Every row gives one point. Each copy is the shape, with its points in the same order, stretched, turned, moved and blurred by noise. Say if it was mirrored as well.
(in the rows, 128 means zero)

Shape:
[[105 128  97]
 [157  90 105]
 [149 130  92]
 [123  95  93]
 [ 94 177 172]
 [151 151 198]
 [ 98 152 117]]
Copy 1:
[[109 117 106]
 [166  96 122]
 [151 131  98]
 [134  88 108]
 [ 78 178 171]
 [139 176 202]
 [ 92 144 120]]
Copy 1 is: only turned
Copy 2:
[[ 93  93 132]
 [150  64 123]
 [121  68 149]
 [114  59 110]
 [118 174 149]
 [189 147 149]
 [101 123 142]]
Copy 2 is: mirrored

Shape (7 x 3):
[[ 90 147 160]
 [125 104 124]
 [ 71 151 134]
 [213  98 101]
 [ 87 106 127]
 [ 86 152 115]
 [135 137 119]]
Copy 1:
[[ 70 144 149]
 [110  93 123]
 [ 54 139 118]
 [202  84 100]
 [ 69  96 122]
 [ 73 139 102]
 [124 124 108]]
Copy 1 is: only turned
Copy 2 (7 x 3):
[[101 162 157]
 [128 105 138]
 [ 84 163 132]
 [213  77 123]
 [ 91 115 137]
 [ 98 156 115]
 [144 132 125]]
Copy 2 is: only turned
Copy 3 (7 x 3):
[[ 88 135 160]
 [124 105 109]
 [ 69 142 133]
 [213 115  81]
 [ 83 104 114]
 [ 82 150 118]
 [129 139 110]]
Copy 3 is: only turned

Shape (7 x 4):
[[ 71 124 177  82]
 [132 211  89 113]
 [124 104  95 117]
 [174  85 148 102]
 [153 155 135 168]
 [149 111 141 122]
 [140  87  98 132]]
Copy 1:
[[162 171 158  82]
 [ 47 151  77  84]
 [141 114  91 127]
 [164  68 147 110]
 [ 85 111 140 146]
 [138 100 137 111]
 [145 100  92 148]]
Copy 1 is: mirrored
Copy 2:
[[ 78 163 172  87]
 [142 216  73 132]
 [106 115  89 108]
 [154  89 133  92]
 [148 143 115 174]
 [136 117 125 116]
 [115  93  87 120]]
Copy 2 is: only turned
Copy 3 (7 x 4):
[[ 70  99 149  58]
 [102 169  47 120]
 [157 136 128 103]
 [155  61 125 122]
 [112 127 114 171]
 [133  95 128 127]
 [171 123 143 121]]
Copy 3 is: mirrored

Shape:
[[ 88 124 190 110  99 117]
 [ 98 159  73 139 105 126]
 [ 69 112 154  89  82 114]
 [119 150  79 150 125 138]
 [162 166 166 115 100 100]
 [159 125  78 149 130 106]
 [155 134  91 171 101 143]
 [150 139 159 112  90 136]
 [118 145  75 193 126 118]
 [115 108 177 120 186 179]
 [ 56 127  95 134 170 147]]
Copy 1, 11 rows:
[[170 124 122  75 134 155]
 [ 94 168  81 143  96 167]
 [133 106  97  61 114 161]
 [ 99 165 106 167 108 162]
 [165 184 148 105 100 108]
 [109 149 117 184  93 115]
 [128 155 130 186  74 160]
 [150 152 161 105  91 141]
 [124 163  80 202 106 162]
 [136 118 190 135 197 165]
 [ 85 129  91 146 177 183]]
Copy 1 is: mirrored
Copy 2:
[[ 90 135 172  92  71 129]
 [ 84 160 134 126 168 150]
 [ 54 122 184  75 106 138]
 [109 141 124 137 164 150]
 [146 175 180  94 112  93]
 [133 122 135 133 181 109]
 [136 131 158 164 162 141]
 [139 146 187 100 112 134]
 [101 135 119 180 168 119]
 [155  93 108  98  55 170]
 [ 74 110  80 114 120 170]]
Copy 2 is: mirrored

Shape, 14 rows:
[[146 129  78 106 180  75 149 161]
 [ 96 143 117 133 173 109 160 130]
 [158 132 122 114  83 170 166 112]
 [153 105 112 176 165  74 156 130]
 [135 176 175  67  89 129 134  90]
 [144  94 170 166  90  86 120 140]
 [130  91 100 163 154 145  78 115]
 [114 101  79 120 100 132 172  70]
 [148 169  85 117 110 175 135 125]
 [156 139 121 163 127  75  78 133]
 [151 111 123  92 180 173  68  98]
 [152 107 153  93 155 109  99 168]
 [ 43 155 153 149 108 178 136 101]
 [144 115 114 160 111 150  69 165]]
Copy 1, 14 rows:
[[118 101 139  96 163 134 178 187]
 [ 89 130 149 146 147 138 171 140]
 [129 142  69 126  81 129 145  89]
 [150  84 159 148 136 133 187 153]
 [108 169 134  86  85 137 104  89]
 [136  86 156 158  72 102 124 143]
 [143  89 103 179 170 134 121 136]
 [ 84  80  76 128 119 130 152  69]
 [112 159  65 133 115 169 143 131]
 [145  84 150 145 117 152 109 171]
 [156 149  97 138 190 129  93 120]
 [161 132 153 119 139  93 119 175]
 [ 35 161 123 187 115 122 113  89]
 [145 109  95 188 112 128  97 174]]
Copy 1 is: mirrored
Copy 2:
[[130 160  96 106 161  87 163 181]
 [ 85 168 121 158 147 112 161 149]
 [161 106 150 141  93 165 165 117]
 [141 134  92 175 153  55 151 160]
 [122 146 203  90 100 138 143  71]
 [118  84 143 158  86  65 109 133]
 [105 108  87 159 164 142  94 144]
 [131 125  83 134 104 141 181  87]
 [154 156 140 137 115 190 144 144]
 [132 149 115 144 129  80  65 141]
 [112 107 124 103 196 171  99 123]
 [102 105 158  94 159 107 114 178]
 [ 53 138 160 199  92 174 142 112]
 [118 107 127 156 118 144  69 173]]
Copy 2 is: only turned
Copy 3 (14 x 8):
[[156 138  68 124 200 112 121 189]
 [113 155 121 160 187 121 138 144]
 [168 132 125 107  95 150 164 135]
 [159 119 100 185 166 106 120 189]
 [173 189 171  86 107  87 146  99]
 [143 126 142 153  79  67 118 188]
 [133 106 112 158 134 151  61 140]
 [146  98  85 149 127 131 175  90]
 [150 176  92 103 118 177 134 125]
 [158 166  99 164 116  86  68 166]
 [171 123 135  88 166 167  43 106]
 [149 127 137  88 148  96  74 188]
 [ 54 162 169 152 124 151 146  83]
 [129 138 118 135  93 151  63 173]]
Copy 3 is: only turned
Copy 4, 14 rows:
[[141 152  91 132 192  81 134 159]
 [101 151 124 142 179 110 150 120]
 [179 112 145 118 107 180 170 136]
 [150 134 143 189 171  83 120 139]
 [146 173 173  69  70 135 154 104]
 [135  90 170 161  81  85 107 131]
 [135  97 127 144 170 147  64 101]
 [161 118  91 144 129 157 173  87]
 [157 153 122 120 129 204 137 153]
 [149 144 131 154 117 105  51 134]
 [156 122 147  60 191 156  79  99]
 [132 103 160  83 156  84  92 165]
 [ 45 125 148 133 116 185 165  86]
 [126  80 134 133 125 156  60 160]]
Copy 4 is: only turned

Shape (14 x 9):
[[184 134 103 146 205 120 127 144 113]
 [149 186 129 169  94 171 153  76  79]
 [ 97 117 163 130 158 157 138 152  92]
 [164 144  59 140 118 106 107  98 135]
 [110 112 131 119 165 113 111 169 123]
 [127 170 155 142 170  89 159 111 125]
 [174 115 139 110  72 149 127  80 128]
 [162 160 135 167  96 124 105  68 114]
 [ 68 144 151 126 145 162 129 119 197]
 [153 121 109  73 163 187 122 110  76]
 [ 73 153 156 117 107 147 113 112 124]
 [174 154 143 103 142 130  83 128 190]
 [112 128 149 144 116 128 101  45 117]
 [150 170 101 156 156 177 172 189 182]]
Copy 1 (14 x 9):
[[189 113  99 116 211 137 134 132 120]
 [172 179 125 169  79 154  94  94  89]
 [155  87 170 116 118 141  97 183 113]
 [123 135  58 151 147 140 153  86 142]
 [120  82 134 110 163 132 130 180 134]
 [144 148 169 136 165  82 123 124 119]
 [124 133 140 125  86 197 169  74 116]
 [123 157 131 179 124 168 115  67 115]
 [119 134 169 109  96 121  96 144 213]
 [169  87 101  54 110 170 107 115  94]
 [ 92 126 162 122  78 133  89 141 138]
 [105 163 135  90 174 182 139 105 171]
 [110 105 158 156 102 145  95  60 136]
 [199 186 105 114 143 145 144 195 181]]
Copy 1 is: mirrored
Copy 2:
[[180 122  91 131 199 131  91 162 122]
 [167 152 119 184  93 170  96  83  58]
 [116 118 158 167 158 181 128 156 114]
 [144 121  82 119 108  88  71 124 118]
 [114 122 145 129 153 126 109 177 136]
 [159 158 140 140 163 108 144 120 106]
 [168  79 142 115  73 160  99 102 102]
 [178 115 140 163  93 115  75  91  89]
 [ 95 153 164 148 134 154 122  85 192]
 [134  96 117 102 162 203  73 125  75]
 [ 99 139 183 152 104 153 107 110 117]
 [176 132 159  92 135 131  71 123 172]
 [126  91 167 165 109 123  80  74  95]
 [161 196  78 138 144 180 129 146 189]]
Copy 2 is: only turned

Shape, 14 rows:
[[ 73 187 100 173 153  68 130 170 131]
 [ 95 175 107 145 173 116 164 174 110]
 [ 98 172  97 167 216  97  91 176 140]
 [161 177 175 131 102 140 106  96 131]
 [ 98  41 157 109 105 154 145  83 140]
 [159 148 167 164 114 143 138 120 130]
 [103 157 120 103 125 142 110 116 127]
 [164 162 136 146 103 180  99 140 142]
 [153 134 104 116 118 169 121 115 127]
 [145 149 156 118 140 180 140  64 137]
 [124  72 142  62 106 137 161  93 191]
 [ 95 196 142 152 176 130 126 190 144]
 [169 120 140  93 137 129 115 131 109]
 [158 152 108 145 140 132 133 116 150]]
Copy 1:
[[ 58 227 103 147 179  70 114 143 115]
 [ 87 215 117 131 183 127 135 164  93]
 [ 69 205 109 134 228 104  75 160 133]
 [135 171 163 132  89 106  69  90 115]
 [ 91  61 159 130 103 142 155 115 136]
 [138 172 170 161 103 108  97 132 122]
 [ 82 162 107 108 117 141 102 106 116]
 [131 161 126 158  93 142  56 136 129]
 [138 135 104 135 111 159  95 124 121]
 [146 148 165 136 112 166 116  76 132]
 [116  90 145  83  83 142 159 121 175]
 [ 73 227 141 131 176 133  88 166 118]
 [146 125 133  95 131 112  91 141 101]
 [145 163 113 148 140 122 101 120 150]]
Copy 1 is: only turned
Copy 2:
[[ 84 159 110 125 147  96  74 189 128]
 [ 92 146 103 122 185 146 124 196 103]
 [ 94 181 113 185 189 118  82 192 153]
 [159 145 133  89  93 171 102  82 125]
 [ 99  53 149 147  91 119 164  62 153]
 [166 104 129 108 116 163  93 122 134]
 [ 95 167 120 132 108 149 139 115 140]
 [174 147 123 137  86 190 116 129 139]
 [145 142 101 145 104 169 160 111 115]
 [136 114 110 111 126 200 134  57 152]
 [119  89 122 109  92 116 211  89 207]
 [ 99 170 128 116 159 170  91 203 144]
 [161 152 135 129 129 131 167 104 117]
 [146 145  82 133 135 151 113 126 150]]
Copy 2 is: mirrored
Copy 3:
[[ 56 166 110 166 123  38 143 192 123]
 [ 92 165 120 135 140 101 154 208 111]
 [ 78 169 107 171 179  82 100 206 147]
 [178 174 150 146  86 134 112 115 126]
 [ 83  69 145  93  82 188 131  88 120]
 [159 142 147 166  91 143 142 141 127]
 [108 168 111 108 108 135 113 123 117]
 [172 161 103 144  78 159  99 161 148]
 [146 142  92 121 115 160 117 127 121]
 [150 163 132 143 130 182 150  85 121]
 [122  87 135  56 105 154 152  80 168]
 [ 98 195 140 150 138 107 128 222 160]
 [163 118 139  98 127 131  90 139 104]
 [151 143 101 150 128 120 139 135 143]]
Copy 3 is: only turned
Copy 4 (14 x 9):
[[ 63 195  90 172 153 100 148 162 131]
 [ 89 170 102 146 166 146 168 154 121]
 [ 71 174  92 171 206 131 102 173 148]
 [154 189 184 136 106 120  83 110 133]
 [121  87 161  90  85 118 121  50 188]
 [153 156 172 162 109 129 116 127 143]
 [110 181 131  98 122 135 106 106 137]
 [168 170 151 134  98 159  73 142 146]
 [164 151 126 106 115 148  98 107 137]
 [159 169 172 131 129 164  99  65 149]
 [156 140 149  61 104 107 142  61 218]
 [ 79 198 134 155 170 159 132 184 148]
 [154 133 160  89 142 112 100 130 127]
 [163 167 115 158 147 131 108 120 156]]
Copy 4 is: only turned

Shape, 17 rows:
[[ 56 135 155 139 106 165 144 110  97 155 134]
 [170 103  99 162 105 118 154 109 118  92  88]
 [152 116 159 150  76  46  84 176  89 128 168]
 [179 105 149 158  51 103  75 116 128 170 165]
 [159 118 145 132 107  96  38 177 118 176 147]
 [145 118  98 150 135  82 208 104 133 150 103]
 [ 86 152 154 171 137 140 176  74 124 141 132]
 [103 148 187 119 114 170 178  97 152 125 127]
 [ 51 128 166 117 129 148 162 111 151 122 144]
 [ 78 137 139 116 136 156 198  81 129 107 189]
 [ 64 137 149  80  97 138 157  55 112 135 123]
 [ 93 128 159 157 111 120 141  83 105 139 154]
 [ 48 148 145 154  78 130 172  99 155 113 132]
 [166 188  66 145  88 119 143  98 143 141 121]
 [147 157 110 155 122 131 158 107  94 103 115]
 [163 122 117 159 118  76  49 107 142 126 135]
 [146  83 102 156  78 114  60 152 120 159 166]]
Copy 1, 17 rows:
[[ 85 129 173  98 143 158 158 158  94 163 109]
 [157  86 126 164  98 111 121 138  86  92  82]
 [103 160 142 141  80  54  77 149  84 126 178]
 [ 99 123 117 189  64 114  77 121 116 179 150]
 [114 154 113 133 105 105  41 155 138 155 171]
 [137  74 143 145 141  58 137 155 108 132  51]
 [110 119 189 147 165 130 169 135 108 151  72]
 [145 122 190 120 112 148 186 149 135 161  90]
 [ 94 105 194  88 130 134 181 155 135 142 112]
 [112  98 178 123 150 124 220 109 119 148 120]
 [ 99 102 169  69 109 138 175 100  97 175  75]
 [ 91 121 181 139 131 123 148 120  95 160 111]
 [ 70 116 181 126 103 129 190 157 122 122  78]
 [121 147  74 172 116 108 146 113 138 131  69]
 [152 133 136 150 136 118 146 125  87 110  90]
 [110 138 125 169 109 107  51  94 140 106 137]
 [ 84 115  94 163  98 123  68 148 112 136 183]]
Copy 1 is: only turned
Copy 2 (17 x 11):
[[118 143 154 153 148 173 155  79 111 160 162]
 [130 121  96 150 155 152 113 172 118  61  84]
 [135 145 196  99 148  60  58 173 115  90 151]
 [165 107 149 157 129  89  33 139 122 142 148]
 [117 126 162 101 173  96  41 170 134 160 155]
 [132 146  92 157 139 108 159 148 155 116  50]
 [137 163 134 195 158 160 167  90 156 115 125]
 [144 127 142 130 140 192 164  98 175 113 134]
 [103 143 137 132 134 163 171  82 169 129 161]
 [155 138  93 138 149 146 191  72 142 102 161]
 [130 144 120 123 145 158 144  29 121 114 122]
 [134 149 146 165 162 124 135  92 129 118 141]
 [121 173 141 174  96 163 141  85 152  95 139]
 [183 185  72 145 128 151  79 130 138 118  91]
 [159 159 111 144 169 152 122 148 118  81 112]
 [130 145 108 136 182  92  26 147 162 100 137]
 [125 112 121 139 147  91  56 164 105 153 171]]
Copy 2 is: only turned

Shape, 17 rows:
[[126  87 170 163 104 133  71 137  76  90 111 121]
 [155  99 108 189 130 174 121 158 115  84 122 121]
 [ 71 145 163 146 184 182 125 157 165 135 178 135]
 [140 101 111 100 138  98 155  79 116 147 120 139]
 [106 100 100 186 104 177 114  78 131 144 163 141]
 [142  88  82 109 107 144  85 119 138 178 158 111]
 [ 86  68 153  94 137 136 112 152 115 116  98 194]
 [114  67 106 122 101  85 145 122 165 179 148 143]
 [ 66 126 126 156 111 175  71 111 164  80 165 123]
 [151  97 155 105 201 166 129 142 117 145  94 163]
 [134 145  70 135 101 132  99 120 104 165  95 121]
 [155 137 149 166  96 143 112 130 108  85 175 125]
 [ 80 147 136  93 143 166 172 106 109 147 175 145]
 [128 133 117 162 147 154 151  99 123 155 141 202]
 [157 121 152 144 139 106 160 148  82  75 183 184]
 [148  78 108  98 182  81 118 152  95 163 146 136]
 [ 76 119 125 193 146 142 158  66  98 163 142 130]]
Copy 1:
[[ 95  87 160 159  81 119  76 139  90  88 106 137]
 [125  97 137 203 119 167 115 168 107  70 134 105]
 [116 141 193 188 156 120 143 131 177 130 179 163]
 [129  80  85 108 121 139 172  84 135 114 125 134]
 [ 89 118  80 196  96 167 107  97 134 110 189 137]
 [131  90  79 129 113 145  92 138 136 154 166  88]
 [ 85  52 149 125 126 113 135 173 145 124 122 188]
 [118  67  66 146  96  93 166 119 172 147 139 108]
 [ 82 122 145 169 113 126  67 115 188  80 175 135]
 [145  69 167 141 158 169 154 152 122 142 117 170]
 [109 137  73 126 118 164 100 138 118 130 109 100]
 [140 137 134 164  77 118 108 128 107  60 160 137]
 [ 91 147 140 116 137 141 193 106 147 118 200 169]
 [127 129  85 173 120 159 162 114 134 116 155 194]
 [149 118 129 143 111  86 169 139  92  44 158 186]
 [151  68 111 118 174  91 144 137 103 145 126 122]
 [ 73 131 101 196 129 143 164  53 117 123 151 147]]
Copy 1 is: only turned
Copy 2 (17 x 12):
[[110  63 150 178 114 159  93 171  61 100  91 110]
 [140  87 119 166 130 180 145 178 126  56 109 107]
 [ 63 144 151 156 162 172 137 115 147  90 187 189]
 [141 106 114  99 130 128 135  93 113 161 113  94]
 [127  91 142 173 130 210  92  90 175 106 134 100]
 [132 102  59 129  93 171  69 121 148 137 150 115]
 [110  36 143 107 171 157 104 156  94 146 121 172]
 [118  74 116 115  82 141 126 121 179 188 147 117]
 [ 82 104 162 163 145 161  45 135 172  59 136 138]
 [140  97  98 115 165 161 165 110  67 110 121 185]
 [147 139  72 155 142 167  89 149 142 153  79 101]
 [139 130 172 161 102 170 104 165 103  81 146  84]
 [ 80 152 151 100 174 194 117  93 122 143 173 115]
 [169 119 158 153 174 193 144  96 141 139 141 134]
 [158 103 193 136 149 145 154 174  76 118 183  85]
 [128  83  63 130 137 106 144 141  84 168 169 119]
 [ 85 110 154 185 162 185 150  63 150 149 115  92]]
Copy 2 is: mirrored

Shape:
[[143 143 196  96 149  51 135  74 119 133 161  98]
 [ 91 120  67 174 114 133 126  51  69 126 145 116]
 [124 159 100 115 106 172 137  85 115 129 153 114]
 [102 143 128 108 136 150 124 189 135 111 112 168]
 [170 113 139  81 117  67 138  90 120 105 134 106]
 [110 142 131 156 120 152 104 108 110  94 161  82]
 [ 95 126  93  79 160 155  99 159 158  93  76 138]
 [ 79 151 131 119 166 131 134 168 124 117  62 119]
 [ 96 130 116 141 129 158 139  39 110 113 121  91]
 [149 142 154 101 173  66  88  64 137 136 181 128]
 [122 172 108 112 182 157 146 175 173 128  85 126]
 [ 95 109  70 103 147 141 148 107  94 128 173  83]
 [ 99 112 127 159 162 183 135 173 160 131  93 130]
 [177 152 126 114 165  66 142  70  90  88 169 124]
 [148 122 174  98 140  60 162  75 153 116 180 154]
 [ 78 158  71 154  92 113 136  77 125 119 160  90]
 [ 96 146  90 127 108 150 124  65  60 155 145 105]
 [134 122  85 134 120 148 118 172 154 152  90 120]]
Copy 1 (18 x 12):
[[ 92 144 154 101 152  48  89 118  74  67 134 146]
 [147 115 101 147  79  87 135  78 151 161  82 155]
 [127 137 126  82  96 124 128 114 146 160 116 159]
 [127  89 130 122 174 176 143 142 145 120 156 147]
 [134 109 143  72 122  75  88 119 101  54 131 150]
 [ 90 151 110 139  86 128 115 106 141 116 126 143]
 [127  69 128 105 186 173 108  94 194 109 164 150]
 [ 97  91 113 131 207 142 126 120 172 111 120 125]
 [114 136 127 104 116 111 113  75 156 138  74 162]
 [127 148 171 122 143  55  93  86  98  87 181 151]
 [121 115 153 112 193 152 126 149 199 119 141 126]
 [102 103 112 139  92  90  79 130 170 157 127 180]
 [114  98 158 165 174 181 114 135 171 133 108 121]
 [160 163 125  97 116  57 108 132 112  62 135 173]
 [131 130 194 104 141  74 123 130  78  60 138 184]
 [103 118 122 132  68  77 162  99 170 139 118 154]
 [126 120  89 109 100  89 114  90 132 183  98 145]
 [133  80 146 128 139 145 119 132 168 135 132  90]]
Copy 1 is: mirrored
Copy 2 (18 x 12):
[[111 103 179  80 169 186 107  72 169 126 130 151]
 [ 74 117 116 104 115 166 104 125  39 127 161  67]
 [118 124 140 137 117 154 150 110 102 125 184 103]
 [150 174 105 137 127  86 145 146 123 117 117 171]
 [132  76 164 105 124 134  86  82 152 147 142 134]
 [111 150 120 118 107 197 108 150 140 129 148  90]
 [133 178 110 129 133  45 107 140 141 119 129 101]
 [145 175 100 113 153  96 145 119 124 108  67 111]
 [ 71 126 120 131 129 170 126  98 105 106 151  70]
 [109 144 187  72 184 155  76  93 157 139 190 141]
 [170 180  95 145 178  83 157 115 137 139 120 120]
 [ 94 108 148  87 141 129 160 143 109 165 173  82]
 [119 188 100 190 157 108 133 155 122 145  98 113]
 [146  81 143  75 177 176  96 117 139 130 182 139]
 [ 94  94 147 121 170 147 106  75 156 137 163 202]
 [ 86 143  86  84  98 164 141  91  91 159 170  91]
 [102 123 157 100 112 159 139 116  49 118 154  76]
 [151 176 116 159 120  86 121 120  94 180 106 103]]
Copy 2 is: mirrored
Copy 3, 18 rows:
[[126 145 149 225 153  82 141  70 103 138 142  79]
 [107  40 103 147 174 161 157  86 111 125  93 133]
 [ 95 124 142 119 167 187 139  80 104 110 117 130]
 [137 168 132  80 118 137 118 158 121 150 117 185]
 [165 131 133 165 150  85 153  51 113 105 159 105]
 [ 84  91 142 138 152 156  97 136 104  97 127 119]
 [147 151 165  36 135 116 110 132 166 139  99 157]
 [157 145 166 101 138 105 109 166 138 143  59 172]
 [ 93  81 155 163 190 152 118  69 150 103  95 133]
 [110 140 108 170 149 102 127  65 102 162 149  50]
 [163 189 139  68 168 151  89 163 133 145  92 152]
 [119  87 170  99 181 155 183 112  90 141 141 115]
 [152 137 140 100 162 174  83 198 171 145 122 188]
 [143 118  97 166 173  92 119  42  46 140 145 106]
 [114 161 105 211 180  90 154  61 110 156 185 125]
 [ 71  92 114 137 190 140 172 121 106  93  93 104]
 [104  81 146 140 145 176 172  70  97 125  85 109]
 [184 146 111  85 137 168 133 172 153 118 117 136]]
Copy 3 is: only turned
Copy 4, 18 rows:
[[ 96 147 196 135 144  63 187 102 120 156 118 148]
 [ 60  92  67 184 136 141  88  87 101 195  90 140]
 [112 145  86 158 108 147 123  67  94 172 147 131]
 [144 165 109 134 121 155 109 144 132  80 149 120]
 [122 142 156 103 134  69 171  65 100 123  91 122]
 [ 94 126 105 171 144 128 123 106 101 180 163  85]
 [162 205  87 124 168 160 101 113 130 118 107 102]
 [140 203  97 158 140 141 127 153 130 124  89 111]
 [ 94 144 100 206 141 160 122  68  95 211 101 116]
 [105 134 168 116 184  70 152  91 151 172 146 172]
 [167 190  72 124 133 149 158 140 162 134 133 128]
 [ 92 129  79 120 145 166 123 111  66 189 115 144]
 [158 145  94 157 128 197 120 162 149 146 132  99]
 [102 109 130 142 182  53 202  77 120 134 126 172]
 [ 97 127 201 119 148 117 184  79 141 116 134 165]
 [ 39 133  62 135 106 142 113  77 128 189 121 106]
 [ 85 127  87 180 107 125  90  90  74 198 107 156]
 [164 138  74 102  94 140 108 125 148 134 104  97]]
Copy 4 is: only turned
